Each point is reached from the start by the listed moves, each made 0, 1 or 2 times, or once backwards (-1), plus a little noise. Is the number of moves made odd or even? Then give how often each move was made.

Moves:
(1): 0.019, 0.262, 0.346, 0.130
(2): -0.009, -0.032, 0.273, -0.101
Start: -0.040, 0.051, 0.068, 0.055
Points:
-0.064, -0.219, -0.286, -0.082 => odd (-1, 0)
-0.073, -0.254, 0.007, -0.185 => even (-1, 1)
-0.073, -0.280, 0.272, -0.273 => odd (-1, 2)

Moves:
(1): 0.045, -0.232, 0.037, -0.014, -0.217, 0.015, -0.116, 0.080, 0.224, 0.070, 0.016
(2): -0.007, 0.068, -0.025, 0.070, 0.061, 0.044, -0.191, 0.051, -0.025, 0.087, -0.013
(3): 0.095, -0.076, -0.097, 0.010, 0.014, -0.018, 0.088, -0.211, 0.071, 0.055, -0.009
(4): -0.026, 0.108, 0.070, 0.077, -0.048, -0.114, -0.100, 0.007, 0.069, 0.010, -0.080
(5): 0.027, 0.004, 0.193, 0.197, -0.112, 0.163, 0.104, -0.037, 0.100, -0.034, -0.160
(6): -0.038, 0.014, -0.034, 0.023, 0.158, 0.051, 0.012, 0.027, 0.073, 0.144, -0.084
(7): -0.081, 0.028, 0.013, 0.031, -0.036, -0.119, -0.066, 0.087, 0.198, -0.085, 0.055
(8): -0.041, -0.001, -0.157, 0.052, -0.136, 0.040, 0.028, 0.015, -0.010, -0.043, -0.172
(9): 0.058, 0.054, 0.106, 0.024, -0.149, 0.039, 0.014, 0.037, 0.099, -0.014, 0.010
(10): 0.070, -0.037, 0.099, -0.050, 0.028, 0.061, 0.086, -0.005, 0.125, -0.112, -0.078
(11): 0.157, -0.037, -0.017, 0.161, -0.011, -0.104, 0.070, 0.049, 0.072, -0.040, -0.120
Start: 0.044, 0.014, -0.050, -0.058, 0.073, 0.177, -0.025, 0.007, -0.026, -0.055, 0.069
Points:
0.110, 0.493, 0.126, 0.284, 0.290, -0.174, -0.427, 0.135, -0.029, -0.162, 0.140 => even (-1, 2, 0, 1, 0, -1, 1, -1, 0, 0, 1)
0.512, -0.534, 0.483, 0.448, -0.444, 0.454, -0.201, 0.063, 0.902, -0.107, -0.067 => odd (2, 2, 1, -1, 2, -1, 1, -1, 0, 1, 1)
0.040, 0.541, 0.354, -0.194, 0.146, -0.211, -0.241, 0.179, -0.120, -0.351, 0.250 => odd (-1, 0, -1, 2, -1, -1, 0, -1, 1, 1, 0)
0.024, -0.054, -0.074, 0.046, 0.077, 0.446, 0.339, -0.457, 0.285, 0.365, -0.062 => odd (0, -1, 2, 0, 1, 2, 0, 0, 1, -1, -1)
0.133, 0.220, -0.139, -0.030, -0.234, -0.024, -0.253, 0.045, 0.510, -0.139, -0.041 => odd (0, 1, 1, 1, -1, 0, 1, 1, 2, 1, 0)
